Every row gives one point. A path goes straight from each point to the next, and from the last back to the first. The post is the endless flat space through its rows: a point in 2 columns, a line in 3, a plane in 4, and so on, so that a path can go around it. Count how often the path circles the post. Going back the other way cancels.
In the rows, zero is written as 128.

Post (2 x 3)
[[149  89 121]
 [114 162 131]]
Path (25 x 3)
[[116 143 167]
 [ 85 119 120]
 [112 153 108]
 [161 108  99]
 [195  98 143]
 [143 144 182]
 [150 132 153]
 [143 159 109]
 [147  83  85]
 [116 109  71]
 [142 120  71]
 [121 182 139]
 [149 110 157]
 [ 91 170 167]
 [145  66 112]
 [100 162 114]
 [111  80 109]
 [114 134 167]
 [158 155 184]
 [152 106 117]
 [146 106  86]
 [123 121 111]
 [144  94  79]
 [154 121 125]
 [145 118 144]]
Times around: 1

Post (5 x 6)
[[ 92 125 110 126 100 145]
 [125 129 130 176 121 144]
 [147 102  88  95 174 167]
 [134 121 138  96 145 113]
 [114 175 136 202 145 144]]
Path (29 x 6)
[[135 152 104  96 146 139]
 [134 150  95 155 118 159]
 [110 157 135 132  97 151]
 [101 146 134 156 128 180]
 [102 187 187 121 173 122]
 [134 132 109 119 107 167]
 [144 125 150  88 139 160]
 [134 107  87 178 161 241]
 [106 104 111 181 101 155]
 [118 111 157 132  91  69]
 [105 134 100 104  98 143]
 [136 178 121 107 164  94]
 [148  96 118  96 158 117]
 [153 140 134 132 210 128]
 [ 74 150 108 115 124 160]
 [115  89 116 153 108 155]
 [122 108  89 141 138 152]
 [162 131 114 168 158 146]
 [125 110 118 125 118 123]
 [144 121 141 152 163 126]
 [ 87 155 152 124 156 151]
 [116 173 145 178 104 171]
 [150 118 139 150 104 161]
 [133 106 136 140  82 143]
 [132 152  85 130 183 160]
 [133  52 120 118  87 108]
 [ 93 182 157 170 139 114]
 [ 43 162 108 115  94 114]
 [111 132 110  91 106 100]]
Times around: 0

Post (7 x 8)
[[ 92 131 131 105 130 119 137 140]
 [141 159  92 159 147 122 106 168]
 [131 123 119 140 148 105  92 156]
 [133 137 100 108 151 115 103 180]
 [158 135 134 103 132 107 208  73]
 [110 139 129  88 111 128 103 129]
 [119 150 117 125 112  86 120 148]]
Path (22 x 8)
[[144 152  82  77 185  97 109 193]
 [153 158 129 121  93  72  78 166]
 [140 129 111  91 129  88 126 187]
 [ 50 117 174 130 105  92 134 150]
 [ 59 139 170 116 118  80 147 122]
 [ 66 175 157  85  89 115  94  95]
 [105 122 156 122 131  82  95 178]
 [117 114 124 140 179 161 130 169]
 [139 147  89 154  98  66 148 109]
 [133 155  95  95 120 124 133 100]
 [138 141 141  89 151 117 130 116]
 [142 160 110 124 181  98 150 165]
 [113 171  88 112 103 102  89 152]
 [ 94 118 112  95 114 100 169 112]
 [143 128  92 132 149  98 103 166]
 [127 134  86 182 169  87  97 145]
 [121 146  75  93 131 148  65 150]
 [127 109 103 119 161 153 141 150]
 [ 74 104 127 127 141 118 133  97]
 [103 167 123  95  89  71 124 137]
 [152 158 137 132 165 113 118 134]
 [152 176  78 162 140  96 110 142]]
Times around: 1

Post (10 x 11)
[[140 151  82 100 134 131 131 112 127 153 137]
 [ 67  79  84 174 172 145 124 177 101 153 173]
 [130 131 129 154 150 121 122  92 140 177 146]
 [138 119 139 125 123 142 122 123 106 120 158]
 [141 160 134 140 151 135 108 136 139 191 157]
 [178 160 157 150 127 143  91 137 160 108 123]
 [140 128 153 134 106 119 138 118 116 116  94]
 [149  89 121 108 137 121 151 112  98 152 125]
 [ 77 135  90 142 142  86 184 125 136 118 138]
 [120 133  92 117  99 152 161 124 169 148 128]]
Path (26 x 11)
[[ 62  86  32 166 165 153 149 174 100 145 128]
 [143  96  85  81 131 149 195 134 152 139 102]
 [140 105 129 153 174 132  85 142 112 146 142]
 [172 169 130  94 142  77 145 140 129 150 167]
 [164 115 143 146 101 124 124  86  76 155  96]
 [100  82 143 192 143 172 153 128 147 165 141]
 [147 145  93  70 146 127 128 181  99 126 101]
 [133  95 120 136 130 105 114 132 126  98 134]
 [133 156 116 128 117  94 140 112 107 137  91]
 [140 114  81 135 146 158 144  48 121 192 158]
 [116 158 130 162 159 124  90 108  99 164 114]
 [125 143 177 119 100 123 125 121 124 130  56]
 [100 111  86 100 125 103 174 122 136 146 162]
 [108 107 145 128 111 147 141 126 124 149 137]
 [113 167 148 106 107 116 190 118 138 143 150]
 [181 168 182 145 137 136  85 121 112 137 108]
 [132 151 124  98 128 113 150 116 119 119 124]
 [130 105 207 143 136 109 116 146 117 134 138]
 [193 120 153 132 103 135  98 100 140 152 107]
 [127 161  62 121 107 145 120  73 107 130 110]
 [ 90  85  54 120 145 167 168 127 113 115 180]
 [ 75 108  61 120 175 142 142 137 140 160 133]
 [ 59  78  15 118 193  96 180 135 130 202 182]
 [112 117  76 155 106 114 150  79 155 142 164]
 [114 131 131 123  89 117 162  92 128 131 144]
 [121 103  39 129 155 134 138 111 116 141 165]]
Times around: 4

Post (13 x 14)
[[137 116 143 120 126 109 142 108 152 154 124 120 165 111]
 [108 158 140 155 130 136 121 137 102 141  72 129 113 123]
 [184 139 127  74 163 118 146  92 124 123 109 135 140 148]
 [167 100 140  71 164 151 149 107 130 135 148 138 105 122]
 [115 100 103 121 139 147  98 108  95 114 139 103 117  94]
 [127 157 117 145 165 114 143 122 112 130 105 111 102 142]
 [142 136 146  95 156 141 156  80 106 170 139 141 167 132]
 [ 87 117 122  96 154 140 117 115  99  59 149 154  82 108]
 [115 150  92 143 146 154 147 155 141 150  92 129 135 141]
 [103 102 150 154 170 160  92 111 106  84 120 142 131 104]
 [113 132 107 153 153 120 148 126 110 145  54 147 122 106]
 [102 148 117 114 155 137 132 117 135 149  65 112 117 128]
 [ 85  89 128 124 122 156 137 114  85 100 139 118 117 138]]
Path (27 x 14)
[[ 82 121 127 179 136 161 126 107 101 152 135 113 132 134]
 [134 125 100  82 149 145 161 115 136 103  86 153 139 125]
 [153 124  98 116 127 105 139 136 133 109 142  81 143 139]
 [126  97 135 103 147  92 128 171 196 103 120 159 119  89]
 [105 123 161 130 114  89 157 101 100 122 162 156 125 152]
 [104 191 180 174 118 130 102  90  82 123  61 154 117 148]
 [119 135 130 172 171 163 174 133  78 111 107 170 120 154]
 [ 86 123 140 143  96 122 111 158 112  76  85  99  96 113]
 [139 122  86 113 174 147 160 144  97 161 108 143 139 159]
 [130  75  97  71 181 109 149  87 121  95  65 182 136 149]
 [144 103 101  95 154 123 136 123 122 120 132 101 151 148]
 [141 120  43  72 179 153 147 144 152 120 113 136 105 147]
 [ 95 154 135 140 206 151  95 147 143 110  89 158  99 106]
 [ 91 152 133 177 160 101  70  94 150 165  96 110 148 113]
 [129  95 147 130 132 161 142 112 159 100 104 139 107 131]
 [116 105 118 126 150 197 152 128 149  81 139 170 133 123]
 [140 142 135  89 194 175  91  79 146 130  50 160 121 118]
 [111 112  61 119 142 125 138 128 113 117 193 136 136 115]
 [149  88  93 137 191 188 126 131  54 100 139 141 115 175]
 [169  75 109 140 149 141 108 103  87 136 126 121 120 156]
 [100 115 115 155 142 135 138  75  78 128  73 169 125  87]
 [ 53 146 180 172 180 158  90 106 135 109  59 168 106 153]
 [ 92 154 170 160 143 107 163 108 106  82 120 119  95 202]
 [154 133  82  36 191 196 143 123 183 137 157 107 104 131]
 [121 151 149 124 124 127 136 130  88 125 124 114 105 109]
 [155  97  91 106 129  89  96 116 117 151 143  44 116  72]
 [ 17 149  93 154 168 126 149 131  95  96  78 158 102 177]]
Times around: 3
